Every row gives one point. Examples show where two turns around zero, p and q, send a point. Write where each new point lands after one turn and then the other. Backwards means that the second turn is done in reverse. Each puzzle has new turns, and all numbers are rounded.

Turn p:
0.011 0.016 0.041 -> 0.014 0.040 0.015
-0.010 -0.013 -0.032 -> -0.012 -0.032 -0.012
-0.026 0.007 -0.033 -> -0.018 -0.019 -0.034
-0.016 0.004 -0.023 -> -0.011 -0.014 -0.022
0.005 -0.010 0.032 -> -0.002 0.021 0.027
0.035 -0.003 0.014 -> 0.029 0.004 0.024
Turn q:
0.002 -0.005 0.023 -> -0.012 0.012 0.017
0.015 -0.046 0.022 -> -0.031 -0.020 0.038
0.018 0.041 -0.002 -> 0.040 0.021 0.000
-0.028 0.006 -0.022 -> -0.004 -0.003 -0.036
-0.007 0.004 -0.020 -> 0.007 -0.009 -0.018
Where do these land?
p, then q: -0.018 -0.041 -0.025 -> -0.050 -0.010 -0.007
p, then q: 0.005 0.031 -0.005 -> 0.028 -0.014 -0.003
q, then p: 0.016 -0.019 0.011 -> -0.013 0.017 0.017
q, then p: -0.004 0.029 0.020 -> 0.024 0.016 -0.021

Turn p:
-0.001 0.024 0.005 -0.019 -> -0.006 0.019 -0.012 -0.021
-0.027 0.000 -0.015 0.008 -> -0.015 -0.001 -0.017 0.023
-0.030 -0.055 0.005 0.025 -> -0.025 -0.047 0.019 0.037
-0.029 0.011 0.026 0.009 -> -0.037 0.015 0.011 0.005
0.021 -0.012 -0.011 0.022 -> 0.026 -0.006 0.013 0.017
0.037 0.008 0.001 -0.020 -> 0.029 0.004 0.002 -0.031
0.029 0.023 -0.011 -0.025 -> 0.027 0.016 -0.016 -0.030
Turn q:
0.009 0.017 0.015 0.035 -> -0.005 -0.010 0.011 0.040
-0.010 0.037 -0.024 -0.019 -> -0.018 0.044 -0.013 0.000
-0.005 -0.038 0.046 -0.009 -> 0.019 -0.033 0.040 -0.025
0.015 0.007 -0.018 -0.007 -> 0.010 0.014 -0.019 0.003
-0.010 -0.024 -0.019 -0.001 -> -0.006 -0.015 -0.019 -0.020
Where do these land?
p, then q: -0.007 0.029 -0.001 -0.025 -> -0.011 0.033 -0.014 -0.010
q, then p backwards: 0.005 -0.023 -0.006 0.035 -> -0.014 -0.035 -0.020 -0.005
p, then q: -0.007 -0.016 -0.015 -0.005 -> 0.001 -0.017 -0.016 -0.006
p, then q backwards: 0.029 -0.007 -0.027 0.024 -> 0.044 -0.001 0.015 0.003
p, then q: -0.031 0.039 0.011 -0.028 -> -0.038 0.039 -0.010 -0.017
q, then p: 0.010 -0.022 0.038 -0.003 -> 0.004 -0.017 0.034 -0.024
